Rows are points. The ring and each string are closed loops that go straight from each point to the next, and from the last back to the first. Before rounding, they use only three directions, however many columns there are. How many times does the string pass through the ring? Passing back the other way cancels.

Ring (10 x 4)
[[ 41 -16 -16  38]
 [ 37  16  -2  37]
 [ 15  45   8  20]
 [-11  52   4  -2]
 [-34  41  -5 -22]
 [-53   2 -16 -37]
 [-52 -33 -20 -33]
 [-37 -59 -23 -20]
 [  3 -66 -29  10]
 [ 29 -46 -26  29]]
String (7 x 4)
[[-20   3 -42 -19]
 [-24 -13   9  -3]
 [-59   3  15 -31]
 [-66  49   2 -45]
 [-31  48 -34 -31]
 [-26  35 -40 -27]
 [-46  30 -40 -42]]
Times through: 1

Ring (7 x 8)
[[ 55   3 -13 -12   1 -43  11   9]
 [ 52  52   2 -22  21  -6   0 -12]
 [  5  55   0  -4  29  14   5 -14]
 [-56  14 -20  32  19   6  24   3]
 [-75 -34 -29  49   7 -19  31  20]
 [-50 -61 -26  42  -1 -45  26  27]
 [  5 -47 -21  17  -5 -57  19  24]]
String (11 x 8)
[[  0 -22  -8  12  10 -34   8  10]
 [ -2 -27 -31  20  -7 -46  30  23]
 [  8 -63 -41  24 -22 -76  36  38]
 [ 30 -59 -15   7  -7 -72  11  26]
 [ 52 -31  -1  -9   3 -57  -1  12]
 [ 82   1 -19 -21  -9 -58  15  14]
 [ 61  19 -33 -12 -12 -45  30  15]
 [ 28  10 -21   0   1 -31  21  10]
 [ 16  -1   1   0  18 -23   0   1]
 [ 53 -14   0 -12   7 -48  -1   7]
 [ 31 -38   1   0   8 -52  -3  12]]
Times through: 0
String (18 x 8)
[[ 55  67 -12 -22  13  -4  14  -9]
 [ 35  45 -16 -10  10 -11  17  -3]
 [ 42  50 -16 -13   9 -11  18  -3]
 [ 85  76   5 -40  21  -4  -3 -19]
 [ 87  60  19 -41  27  -9 -17 -20]
 [ 37  18  13 -14  25 -16 -11  -9]
 [ 59  18  14 -23  22 -25 -13  -8]
 [ 44   6   7 -14  18 -28  -6  -2]
 [  7   0 -12   7  10 -25  13   7]
 [ 18   3 -28   7  -3 -34  27  14]
 [ 74   4 -29 -16 -14 -57  25  17]
 [ 95   9 -16 -28  -8 -57  12  11]
 [ 62   9  13 -23  19 -32 -13  -5]
 [ 79  28   4 -30  13 -31  -4  -5]
 [ 87  46   5 -36  15 -23  -4 -10]
 [ 57  38  19 -26  29  -9 -16 -16]
 [ 24  24   2  -7  21 -12   0  -6]
 [ 21  28 -14  -2  11 -15  15   1]]
Times through: 2

Ring (10 x 11)
[[ 39   4   4  53 -40  16 -49  19  -3   1  55]
 [ 32  13  -1  32 -27  15 -37  11  -2   3  55]
 [ 15  21  -6  -1  -9  12 -16   4   2   1  39]
 [ -6  24  -9 -29   2   7   5   0   6  -6  13]
 [-20  21  -9 -37   1   5  14   3   8 -13  -7]
 [-24  13  -6 -31  -6   3  13   9   8 -18 -20]
 [-15  -2   0  -6 -21   2   0  20   7 -20 -24]
 [  5 -13   5  26 -36   4 -20  29   3 -16  -8]
 [ 21 -14   8  47 -45   8 -36  31   0 -11  12]
 [ 35  -8   8  60 -48  13 -50  27  -3  -4  39]]
String (17 x 11)
[[  8   2   4  33 -42  13 -32  21   1 -13  17]
 [ 16   5   9  62 -61  21 -53  23  -3 -13  37]
 [ 16  -4   1  16 -22   5 -18  21   3  -7  12]
 [ 31 -18   0  17 -13  -3 -14  27   3  -1   8]
 [ 57 -15   7  66 -40  10 -53  30  -4   6  53]
 [ 51  10  10  95 -69  30 -83  21 -10   2  88]
 [ 24  18   7  65 -60  28 -62  15  -6  -7  63]
 [ 16   6   2  28 -33  13 -30  17   0  -7  28]
 [ 16   2   2  26 -30  10 -27  19   1  -7  22]
 [ 23   3  10  71 -65  22 -60  25  -5 -11  44]
 [ 18  -9  12  70 -66  17 -54  32  -3 -16  23]
 [  3   2   8  49 -58  18 -42  24  -1 -19  16]
 [  3   3   1  17 -31   9 -20  18   3 -13   9]
 [  6 -25  -4 -25   9 -16  21  28  10  -8 -38]
 [-10 -23   1 -12 -12 -10  12  31   9 -20 -47]
 [-17   4   9  40 -63  18 -34  24   1 -29  -4]
 [ -2   2   8  42 -55  16 -37  24   0 -20  10]]
Times through: 2

Ring (6 x 14)
[[ 38  45  23  -1  -1  45  -9   1  19   1  -1   3  24  22]
 [  0  52  12  16  -6  20 -18  25 -46  14  16   3  16  36]
 [-26  21   0  21  -3 -14  -8  36 -71  14  31   4   1  30]
 [-25 -58 -11   9  15 -52  29  23 -26  -6  36   6 -20  -5]
 [ -1 -69 -25   1  16 -30  43  -4  26 -11  24  -1 -10 -24]
 [ 32 -31 -19  -5  10  16  33 -22  62  -9   5  -5  11 -20]]
String (18 x 14)
[[-28 -14 -41  23  -1 -17  19  13 -41  15  32  -6   3   3]
 [-42 -41 -37  23   5 -45  25  23 -54  10  41  -2 -12  -1]
 [-38 -76   1   8  20 -78  29  38 -46 -10  45  13 -34  -2]
 [-20 -78  25  -3  25 -73  28  37 -23 -21  38  19 -36  -2]
 [ -1 -33  13   0  14 -27  17  19  -7  -9  24   9 -11   4]
 [-14 -31 -31  14   6 -19  26   7 -14   4  27  -4  -1  -5]
 [-38 -64 -49  20   9 -50  39  12 -32   5  40  -5 -14 -15]
 [-49 -81 -18  14  17 -82  35  35 -54  -5  49   8 -33  -7]
 [-27 -53  33   2  20 -70  13  48 -51 -14  40  21 -33  13]
 [-13 -22  23   5  12 -36   7  35 -37  -6  30  14 -15  16]
 [-15  -6 -20  17   1 -10  12  15 -31   9  26  -2   3   8]
 [-39   9 -52  34  -8 -10  10  18 -67  26  34 -10  10  13]
 [-45  26 -27  34  -9 -16  -6  36 -95  26  37  -3   5  30]
 [-30  30  21  20  -2 -21 -19  51 -90  13  33  11  -4  42]
 [-13  17  34  10   4 -20 -13  44 -61   2  27  14  -7  35]
 [ -2  -2   0   9   4  -5   8  16 -18   3  21   3   3  12]
 [-29   5 -34  26  -4 -11   8  19 -56  19  31  -5   6  13]
 [-41  -4 -48  31  -5 -20  14  20 -65  22  37  -8   4   9]]
Times through: 3
String (13 x 14)
[[ 42 -33  26 -17  19   5  24  -7  63 -23   3   8   0  -9]
 [ 53 -31  11 -18  16  22  30 -23  87 -21  -3   2   9 -18]
 [ 59  -5 -12 -11   7  51  28 -38  95 -10 -10  -8  27 -18]
 [ 41  22 -21   2  -2  54  14 -27  55   4  -5 -11  32  -4]
 [ 67  55  47 -14   3  66 -13  -8  56  -9 -15   6  30  23]
 [ 46  44  53 -10   5  39 -16  11  22  -8  -3  12  17  29]
 [ 20  13  25  -1   6  11  -1  13   3  -5  10   8   7  17]
 [ 16  23  -4   8  -1  25   3   2   2   6   9  -2  18  13]
 [ 20  39 -31  14  -9  50   5 -15  14  16   4 -13  33   8]
 [ 65  43  22 -11   1  68  -2 -20  67  -5 -15  -1  34  10]
 [ 75   7  42 -25  14  49  10 -20  95 -23 -15   7  19  -1]
 [ 42 -17  30 -15  15  11  16  -3  53 -19   2   9   3  -1]
 [ 19 -16   9  -3  10   2  16   3  22  -8  12   4   3   1]]
Times through: 1
